Rows are points. Two turns around zero, p and q, are shown by what they do to some points. Write where each new point lands after one turn and then the other. Backwards means that the second turn is done in reverse. Each puzzle has new turns, and all numbers are rounded.
In the rows, zero is written as 128.

Turn p:
[175 162] -> [159 177]
[94 84] -> [113  75]
[115 138] -> [112 133]
Turn q:
[125 172] -> [140 170]
[ 90 113] -> [ 87 127]
[103 110] -> [ 98 119]
[194 118] -> [187  96]
Where do these land?
p, then q: [143 161] -> [142 161]
p, then q backwards: [178 135] -> [161 166]
p, then q: [111 154] -> [110 153]
q, then p: [138 114] -> [138 114]
q, then p: [70 76] -> [72 74]

Turn p:
[126  69 127 153] -> [150  68 137 131]
[155 162 116 114] -> [138 169 114 111]
[120 132 167  82] -> [ 93 144 169 106]
[108 174 107  96] -> [ 88 167  99 121]
[148  83  80 201] -> [195  72  85 152]
[110 148 172 122] -> [104 148 164 148]
Turn q:
[147 133  98 122] -> [144 118  99 117]
[123  81 152 151] -> [ 96  95 153 152]
[ 93 150  96 148] -> [110 163  91 143]
[114  82 179 186] -> [ 89 102 173 191]
[178 170 145  81] -> [197 134 147  88]
[112 153  99  80] -> [132 158 105  77]
Where do these land?
q, then p: [135 135  86 113] -> [125 128  94  97]
q, then p: [ 96 103 146 141] -> [102 116 139 163]
q, then p: [162 193 112 182] -> [207 155  91 141]
q, then p: [160  83 116  84] -> [109  88 147  75]
p, then q: [ 87 125 180 119] -> [ 94 151 171 159]

Turn p:
[114 171  87 174 126 169  81  94] -> [ 85 169  88 174 151 166  99 100]
[117  75 134 116 124 182 189 141] -> [146  68 156 114 145 184 147 162]
[120 159 148 125  75 160  74  76] -> [ 98 167 142 125 100 171  82  69]
[ 97  99 147 161 120  76 165  66] -> [ 85  86 170 165 100 103 173  96]
[169 120 163  80 166 156 182 158] -> [193 128 161  80 162 140 168 157]
[ 70 144 172  94 127 103 137 164] -> [ 97 145 153  81  87 111 142 178]
[126 130  93 116  95  92  89 104] -> [106 119  93 122 104 102 100  83]
[175 135  99 152 152  92 176 185] -> [190 119  86 154 131  92 172 166]
[160 130 137 165 149 147  94 166] -> [161 158 127 163 151 121  92 155]
[132 117 101  98 146 103  94 126] -> [119 121 105 103 148  89 107 114]
Turn q:
[ 86 138 168 131 154 129 189 135] -> [110 110 186 153 170 119 148 160]
[142 174 172 124 135 140 159 126] -> [154 162 174 141 144 118 156 141]
[ 80 154 146  71 137 120 148 108] -> [ 78 149 152 101 158 101 160 152]
[155  89 127 158 114  88  76 120] -> [137 109 110 127  70 109  80  98]
[157 118 133 151  74 143 112 193] -> [166 130 120 135  77 184 106 164]
[ 84 148 157 135 167 142  87 135] -> [ 87 164 160 140 151 138  88 112]
[163 108  38 124 142  95 102 121] -> [137 112  28 126 126 103 112 107]
[103 174 131 152  72 166 171 127] -> [122 140 151 160 114 177 200 142]
[181  49  79 107 156 130 108  87] -> [161  75  71  70 142 105 102  74]
Where do these land?
q, then p backwards: [ 74 107  88 150  99 113 110  70] -> [ 79 131  88 128  95  94 140  66]
p, then q: [154 136  90  86  92 180 123 121] -> [141 144  92  75 158 152 142  86]
p, then q: [125  98 157 160 159 143 137  94] -> [131 113 187 151 142 122 105 112]
p, then q: [127  84 105 105  52 107 147 188] -> [151  91  78  69  70 164 112 150]
p, then q: [ 78 124 160  84  98 173 159 146] -> [125 140 157  69 143 185 135 169]
q, then p: [118 166 153 182 145 105  81 124] -> [ 94 173 137 180  93 129 113 101]
p, then q backwards: [158 146  95 158 206 130 151 130] -> [137 180  89 119 174 136 185 126]
p, then q backwards: [130 117 142 123 169  84  95 181] -> [148 139 149  87 159  66 138 146]
p, then q: [188 174 162 104 131 116 148  98] -> [170 154 146 123 132  82 190 116]
